Each row is a point. The window is the flat piece filled in between its corners: a triangle in 3 columns, a solid with four corners in 4, and so on. A path goes straight from each point to the next, and from the last back to the first. After which points does the path pass through the window?

Window, 3 rows:
-0.11; 0.45; -0.11
0.02; -0.68; 0.32
-0.29; -0.38; 0.14
Path:
(1): -0.29; 0.45; 0.13
(2): -0.11; 0.16; -0.41
(3): -0.28; -0.24; -0.32
(4): -0.40; -0.08; 0.21
(5): -0.06; -0.52; 0.60
(6): 0.02; -0.62; 0.11
(7): -0.21; -0.82; -0.11
(8): -0.21; -0.51; 0.67
(9): -0.27; -0.17; 0.37
(10): -0.23; -0.44; -0.23
(11): 0.18; -0.77; 0.12
(12): -0.03; -0.51; 0.50
Through the window after points: 5, 9

Window:
0.63; 0.21; 0.80; 0.58
-0.10; -0.08; -0.41; 0.19
-0.22; 0.24; 0.13; 0.34
-0.47; -0.35; -0.26; -0.06
Path:
(1): 0.01; 0.27; 0.10; 0.14
(2): -0.39; 0.05; 0.09; 0.89
(3): -0.16; 0.19; 0.16; 0.99
(4): 0.24; 0.21; 0.16; 0.01
(5): 0.26; 0.30; 0.58; 0.15
(6): 0.34; 0.02; 0.41; 0.89
(7): -0.32; -0.26; -0.28; 0.29
(8): -0.15; -0.08; -0.27; -0.21
Through the window after points: 5, 7

Window, 6 rows:
-0.22; -0.23; -0.47; -0.24; 0.13; -0.09
0.23; -0.09; 1.07; -0.53; -0.35; -0.24
0.16; 0.83; -0.14; -0.11; 0.25; 0.02
-0.01; -0.28; 0.51; 1.08; 0.04; -0.02
-0.74; 0.59; 0.48; 0.22; -0.51; -0.16
0.52; 0.09; -0.45; 0.13; 0.10; 0.43
Path:
(1): -0.59; 0.39; 0.61; 0.02; -0.20; 0.12
(2): -0.29; 0.24; 0.31; 0.25; -0.37; -0.74
(3): 0.12; 0.36; -0.35; -0.04; -0.25; -0.62
(4): -0.17; 0.40; 0.09; -0.33; 0.01; 0.31
(5): -0.27; -0.15; 0.04; -0.19; 0.39; 0.49
(6): 0.31; -0.25; -0.07; 0.08; -0.01; -0.32
(7): -0.04; -0.03; -0.19; 0.18; 0.03; -0.43
(8): -0.34; -0.17; 0.11; 0.04; 0.01; 0.54
(9): -0.55; -0.16; 0.31; 0.13; 0.24; 0.26
(10): 0.42; -0.37; -0.15; 0.27; -0.60; -0.46
(11): 0.28; 0.04; 0.46; 0.00; -0.45; -0.72
(12): 0.07; -0.07; 0.98; -0.34; -0.07; 0.20
(13): 0.11; -0.10; 0.37; -0.04; 0.28; 0.21
(14): 0.43; 0.16; -0.21; -0.20; -0.38; -0.35
(15): 0.44; 0.67; 0.34; 0.23; -0.54; -0.60
(16): -0.62; 0.08; 0.77; 0.25; -0.13; 0.29
Through the window after points: 7, 11

Window (6 x 6):
0.62; -0.22; 0.30; -0.03; 0.30; -0.34
0.02; 0.06; -0.75; -0.23; -0.55; 1.40
0.11; 0.08; 0.03; -0.01; -0.70; 0.58
-0.13; -0.04; 0.40; -0.29; 0.39; -0.34
0.03; -0.18; -0.31; 0.56; 0.33; -0.36
0.18; -0.75; -0.04; 0.11; -0.18; 0.05
Path:
(1): 0.19; -0.55; 0.22; 0.39; 0.32; 0.00
(2): 0.30; -0.56; -0.39; -0.23; -0.02; -0.53
(3): -0.03; -0.06; 0.04; -0.37; 0.03; -0.55
(4): -0.11; -0.08; 0.47; -0.14; 0.45; -0.04
(5): 0.28; -0.23; -0.19; 0.57; -0.19; 0.81
(6): 0.10; 0.00; -0.60; -0.39; -0.66; 0.33
(7): 0.23; -0.05; 0.02; -0.33; 0.16; -0.37
(8): 0.13; -0.32; 0.31; 0.29; 0.52; -0.08
(9): -0.15; -0.01; -0.08; 0.49; -0.29; 0.97
(10): 0.17; -0.03; -0.49; -0.36; -0.39; 0.58
(11): 0.08; -0.46; -0.33; 0.10; -0.17; -0.19
(12): -0.13; -0.35; 0.00; 0.38; 0.08; 0.31
Through the window after points: 3, 9

Window (8 x 8):
0.06; 0.01; -0.16; 0.62; -0.30; -0.54; 0.35; 0.33
-0.41; -0.38; -0.23; -0.64; 0.93; 0.43; 0.11; 0.31
-0.33; -0.31; 0.33; -0.38; 0.32; 0.53; 0.03; 0.17
0.10; -0.52; -0.38; 0.43; -0.62; -0.36; -0.23; 0.21
-0.46; 0.35; 0.08; -0.32; 0.22; -0.29; -0.52; -0.24
0.36; -0.52; 0.22; -0.43; 0.37; 0.07; 0.06; 0.13
0.33; 0.07; -0.25; 0.20; -0.36; -0.15; -0.02; 0.63
-0.25; 0.27; -0.15; -0.08; 0.37; 0.27; -0.47; -0.60
Path:
(1): 0.21; -0.56; 0.29; 0.49; 0.34; -0.10; 0.11; 0.80
(2): 0.10; -0.30; -0.27; -0.25; -0.01; 0.16; 0.10; 0.22
(3): -0.17; -0.16; -0.02; -0.62; 0.18; 0.43; 0.40; -0.17
(4): -0.26; -0.16; 0.04; -0.19; 0.60; 0.20; -0.59; 0.25
(5): -0.16; -0.27; 0.12; -0.16; 0.42; 0.17; -0.28; 0.02
(6): 0.06; -0.17; -0.04; -0.85; -0.14; 0.43; 0.34; 0.14
(7): -0.32; -0.22; -0.11; -0.58; -0.55; -0.24; 0.42; 0.17
(8): 0.06; -0.39; -0.14; -0.01; 0.89; 0.46; -0.53; 0.17
(9): -0.26; -0.40; 0.01; -0.21; 0.84; 0.17; -0.04; 0.32
(10): -0.40; -0.14; -0.53; -1.01; 0.41; 0.58; 0.25; 0.11
(11): -0.37; -0.08; -0.46; -0.87; 0.22; 0.10; 0.45; 0.04
(12): -0.26; -0.37; 0.22; -0.05; 0.88; 0.38; -0.39; 0.31
Through the window after points: 9, 11

Window:
-0.27; 0.45; -0.21; 0.37; 0.27; 0.05; -0.34; -0.28; 0.41
-0.25; 0.25; -0.21; 0.06; 0.28; -0.25; 0.52; -0.63; 0.40
-0.30; -0.25; -0.84; 0.32; 0.32; 0.24; -0.52; -0.56; 0.87
-0.36; -0.79; -0.46; 0.61; 0.00; 0.17; -0.05; 0.73; 0.06
0.39; 0.08; 0.34; -0.40; -0.26; 0.59; 0.58; -0.06; -0.89
0.16; -0.39; -0.63; 0.18; -0.24; -0.03; -0.24; 0.51; 0.45
0.10; -0.47; -0.44; -0.06; 0.07; 0.88; -0.08; 0.97; 0.69
-0.81; -0.31; -0.44; -0.09; -0.07; -0.26; -0.24; 0.21; -0.08
0.37; -0.45; 0.52; -0.38; 0.36; -0.11; 0.42; 0.24; -0.58
Path:
(1): -0.15; -0.29; -0.21; 0.04; -0.11; 0.21; -0.02; 0.15; 0.64
(2): 0.16; -0.11; -0.73; -0.05; 0.56; 0.26; 0.19; 0.75; -0.53
(3): -0.03; -0.15; -0.99; 0.03; 0.15; 0.12; -0.16; 0.29; -0.40
(4): -0.44; -0.37; -0.01; -0.02; -0.11; -0.07; -0.03; 0.20; 0.20
(5): -0.08; -0.16; 0.01; 0.10; -0.16; 0.13; 0.05; 0.13; 0.09
(6): -0.18; -0.05; -0.51; -0.12; 0.38; -0.02; 0.34; 0.30; -0.32
(7): 0.08; -0.35; -0.52; 0.04; 0.09; 0.32; 0.02; 0.60; -0.10
(8): -0.32; -0.60; 0.06; 0.34; -0.06; -0.02; -0.15; 0.31; 0.21
(9): 0.01; -0.14; 0.04; 0.30; -0.09; 0.30; -0.17; -0.17; 0.50
(10): -0.52; 0.56; -0.82; -0.18; 0.71; -0.29; 0.37; 0.06; -0.06
(11): -0.14; -0.14; -0.75; 0.15; 0.35; 0.17; -0.07; -0.16; 0.22
(12): -0.55; -0.31; 0.14; 0.03; -0.42; -0.05; -0.41; -0.07; 0.59
Through the window after points: 1, 3, 9, 11

Window (11 x 11):
-0.34; -0.60; -0.06; 0.05; 0.42; -0.43; -0.04; -0.53; -0.20; -0.47; -0.43
0.11; 0.78; -0.13; 0.10; -0.06; -0.51; -0.24; 0.42; -0.21; 0.00; 0.12
0.33; -0.45; 0.05; 0.79; -0.45; -0.07; -0.09; 0.53; 0.02; 0.00; 0.31
0.19; 0.54; 0.62; 0.34; -0.32; 0.01; 0.07; 0.06; 0.12; -0.10; -0.45
-0.10; 0.50; -0.15; 0.25; 0.34; -0.16; -0.54; -0.02; 0.70; 0.15; -0.05
-0.84; -0.55; -0.38; 0.31; -0.37; -0.56; 0.81; 0.03; 0.17; 1.14; -0.25
-0.06; 0.22; -0.52; 0.15; 0.18; -0.42; -0.06; -0.81; 0.27; -0.46; 0.38
0.18; -0.17; -0.33; -0.82; 0.30; -0.83; -0.38; -0.69; 0.11; 0.08; -0.13
-0.14; 0.35; 0.44; 0.47; -0.60; 0.04; -0.55; -0.15; -0.15; -0.16; -0.32
-0.54; -0.95; 0.07; -0.07; -0.50; 0.20; 0.42; 0.22; -0.28; -0.35; -0.31
0.08; 0.00; -0.38; 0.00; 0.79; 0.25; -0.14; -0.44; -0.45; -0.32; 0.56
Path:
(1): -0.08; -0.31; -0.58; 0.24; -0.44; 0.05; -0.22; -0.54; -0.32; -0.03; -0.90
(2): 0.25; -0.42; -0.44; -0.05; 0.12; -0.07; -0.20; -0.14; -0.19; -0.36; -0.36
(3): -0.80; -0.14; 0.61; 0.25; -0.05; -0.77; 0.21; -0.38; 0.21; 0.15; 0.19
(4): -0.47; -0.29; 0.05; 0.09; -0.24; -0.54; 0.16; -0.01; 0.20; 0.32; 0.39
(5): -0.29; -0.36; -0.34; 0.29; -0.20; -0.12; 0.36; -0.06; -0.06; 0.17; -0.38
(6): 0.39; -0.11; -0.32; 0.24; 0.03; 0.12; 0.16; 0.12; -0.16; -0.16; -0.83
(7): -0.54; -0.22; 0.28; 0.08; -0.23; -0.33; -0.08; -0.05; 0.00; -0.17; 0.29
(8): -0.45; -0.52; 0.36; -0.14; 0.05; -0.29; 0.28; 0.18; 0.02; -0.28; 0.22
Through the window after points: 2, 4, 6, 8

Window, 12 rows:
0.52; 0.58; -0.21; 0.20; 0.54; -1.24; -0.24; -0.38; 0.17; 0.13; 0.09; 0.02
-0.12; 1.15; 0.38; -0.22; 1.18; 0.31; 0.03; -0.15; -0.41; 0.18; 0.10; 0.21
-0.06; 0.93; 0.41; -0.25; 0.09; 0.11; 0.01; -0.65; 0.01; -0.38; -0.61; 0.27
-0.21; -0.07; 0.17; -0.36; 0.20; -0.80; -0.04; -0.45; 0.67; -0.23; 0.56; 0.18
0.23; 0.19; -0.49; 0.18; -0.50; 0.19; 0.06; -0.03; 0.79; -0.05; -0.25; 0.59
-0.03; -0.04; -0.18; 0.42; -0.03; -0.07; 0.41; 0.24; 0.55; -0.69; 0.28; -0.54
0.32; -0.11; -0.24; -0.23; -0.40; -0.46; 0.44; -0.14; 0.58; 0.20; -0.15; -0.19
-0.11; 0.07; 0.86; 0.06; 0.06; -0.31; 0.32; 0.38; -0.08; -0.61; 0.50; -0.01
0.67; -0.45; 0.17; -0.04; 0.32; -0.02; -0.03; 0.32; 0.40; -0.42; 0.29; -0.50
-0.25; -0.52; -0.96; 0.02; -0.91; 0.85; -0.19; -0.09; 0.19; 0.03; -0.33; 0.32
0.15; 0.03; -0.21; -1.19; 0.18; -1.08; -0.42; 0.40; 0.48; -0.08; -0.16; -0.11
-0.22; -0.04; 0.57; 0.40; 0.47; 0.00; 0.46; -0.01; 0.30; -0.44; -0.50; 0.05
Path:
(1): -0.10; 0.05; 0.25; -0.01; 0.45; -0.13; 0.50; -0.11; 0.08; -0.44; -0.08; 0.25
(2): -0.10; 0.23; 0.30; 0.16; 0.14; -0.11; -0.14; -0.05; 0.46; -0.09; -0.24; -0.13
(3): -0.19; 0.33; 0.26; -0.17; -0.07; -0.87; -0.45; 0.48; 0.70; 0.17; -0.17; -0.46
(4): 0.35; -0.06; -0.27; -0.46; 0.40; 0.04; 0.50; -0.21; -0.10; -0.69; 0.27; 0.30
(5): 0.42; 0.01; -0.54; 0.10; 0.19; -0.29; 0.70; -0.08; 0.23; -0.62; -0.26; 0.38
(6): 0.02; 0.15; 0.04; 0.02; -0.03; 0.03; -0.26; -0.01; 0.28; 0.08; -0.05; -0.13
(7): -0.26; 0.16; 0.38; 0.07; 0.13; -0.06; -0.19; 0.08; 0.26; 0.08; -0.14; -0.57
(8): 0.65; 0.08; 0.08; -0.29; 0.35; -0.18; 0.34; 0.00; 0.14; -0.69; 0.26; 0.45
(9): 0.15; -0.17; -0.17; -0.31; 0.14; -0.08; 0.36; 0.07; 0.06; -0.33; 0.16; 0.14
(10): -0.15; 0.37; 0.48; 0.00; 0.05; -0.03; 0.01; -0.02; 0.41; -0.21; -0.17; -0.11
(11): 0.30; 0.41; -0.01; 0.25; -0.43; -0.10; -0.17; -0.01; 0.63; 0.17; -0.02; -0.01
(12): 0.09; 0.07; -0.25; -0.15; 0.08; -0.06; 0.31; -0.08; 0.37; -0.18; -0.13; 0.25
(13): -0.05; -0.30; -0.40; -0.15; 0.06; 0.17; 0.80; -0.23; -0.09; -0.54; -0.31; 0.91
(14): 0.26; 0.94; 0.59; 0.04; 0.07; -0.41; -0.55; 0.14; 0.50; 0.17; -0.02; -0.76
(15): 0.02; 0.03; -0.05; -0.38; -0.07; -0.53; -0.38; 0.04; 0.52; -0.05; 0.00; -0.12
(16): 0.42; 0.42; -0.34; -0.87; 0.62; -0.69; 0.51; 0.09; -0.08; -0.35; -0.35; 0.46
Through the window after points: 1, 3, 7, 11, 15
